Every row gives one point. To make a cloud, some directions were put in groups of two or more. Within a group, all points are equally far from the middle, so they leave a hole (a ring in 2 directions, a hollow ball in 3). The other directions are filled evenly. Then the cloud was stretched, turned, moved and blurred a little. How many holes are there, and how many directions does each take, smallest first?

Cloud, 13 rows:
[[-1.6  3.6]
 [ 1.0  4.2]
 [-4.5 -1.6]
 [-4.0 -4.0]
 [-2.8  4.3]
 [-2.9 -4.1]
 [-1.7 -5.3]
 [ 0.7 -2.1]
 [ 3.3 -3.8]
 [-0.5  0.3]
 [-6.9 -5.0]
 [ 0.0 -4.4]
 [-4.5  4.1]]
Holes: 0

Cloud:
[[ 1.1 -2.3]
 [ 5.2  2.0]
 [ 2.2  6.1]
 [-3.1  4.4]
 [ 0.3  6.4]
 [-2.7 -1.0]
 [ 2.6  6.0]
 [ 5.0  0.6]
 [-1.0 -2.0]
 [ 0.0 -2.3]
 [ 5.1  2.5]
 [ 4.1  4.8]
 [-3.5  0.2]
 [-3.3  4.1]
 [ 5.2  2.3]]
Holes: 1 (2)

Cloud, 19 rows:
[[-3.7  3.0 -1.1]
 [-4.9  1.2 -4.8]
 [-0.2 -2.5 -4.9]
 [-1.1 -0.7 -6.8]
 [-2.5  4.9  0.2]
 [ 1.0 -0.3 -0.4]
 [ 3.7 -2.2 -5.9]
 [-3.0  5.2 -2.0]
 [ 0.4 -2.4  2.2]
 [-1.0  9.4  0.8]
 [-2.7  4.6 -6.9]
 [-1.6 -0.9  3.3]
 [ 1.7 -4.0 -6.0]
 [ 3.4  4.0 -0.9]
 [-1.1  1.6  1.1]
 [-1.2 -5.6 -3.3]
 [ 1.9  0.5 -5.7]
 [-3.5 -6.1 -1.3]
 [-0.4  2.7 -5.9]]
Holes: 0

Cloud, 29 rows:
[[-4.6  3.6 -0.1 -2.9]
 [-4.6  4.1 -1.1 -2.5]
 [-3.6  6.4 -2.5 -1.5]
 [ 0.7  8.9  1.2  0.6]
 [-1.7  0.8  0.2 -4.7]
 [-5.0  5.0 -0.4  0.6]
 [ 1.3  6.1 -1.9  4.1]
 [ 4.6  0.9  3.3  2.0]
 [ 2.3 -3.2 -2.0  1.1]
 [ 1.1  7.6  4.0 -1.1]
 [ 2.4  0.3 -5.6 -1.5]
 [ 5.9  3.1  2.2  2.7]
 [-2.1  4.2  5.0 -1.6]
 [ 2.3 -2.1  1.5  1.7]
 [ 5.6  1.7 -5.4 -0.5]
 [ 6.6 -0.3  1.2 -3.5]
 [ 1.3  4.7  5.0  1.0]
 [ 4.8  0.4 -5.7  1.3]
 [ 4.2  4.9 -1.7  4.0]
 [ 4.1  0.1 -5.9  0.7]
 [ 8.7  1.5 -1.6  0.8]
 [ 1.8  6.5  4.3  1.1]
 [ 0.2  2.4 -3.4  4.1]
 [ 6.0  2.0 -5.1 -0.6]
 [-3.3  4.0 -2.3 -2.9]
 [ 3.2  6.7  2.1  2.8]
 [ 2.1  7.2  3.4  1.3]
 [ 2.1  0.1  3.3  1.9]
 [ 3.6 -3.9 -0.7 -1.1]]
Holes: 2 (2, 2)
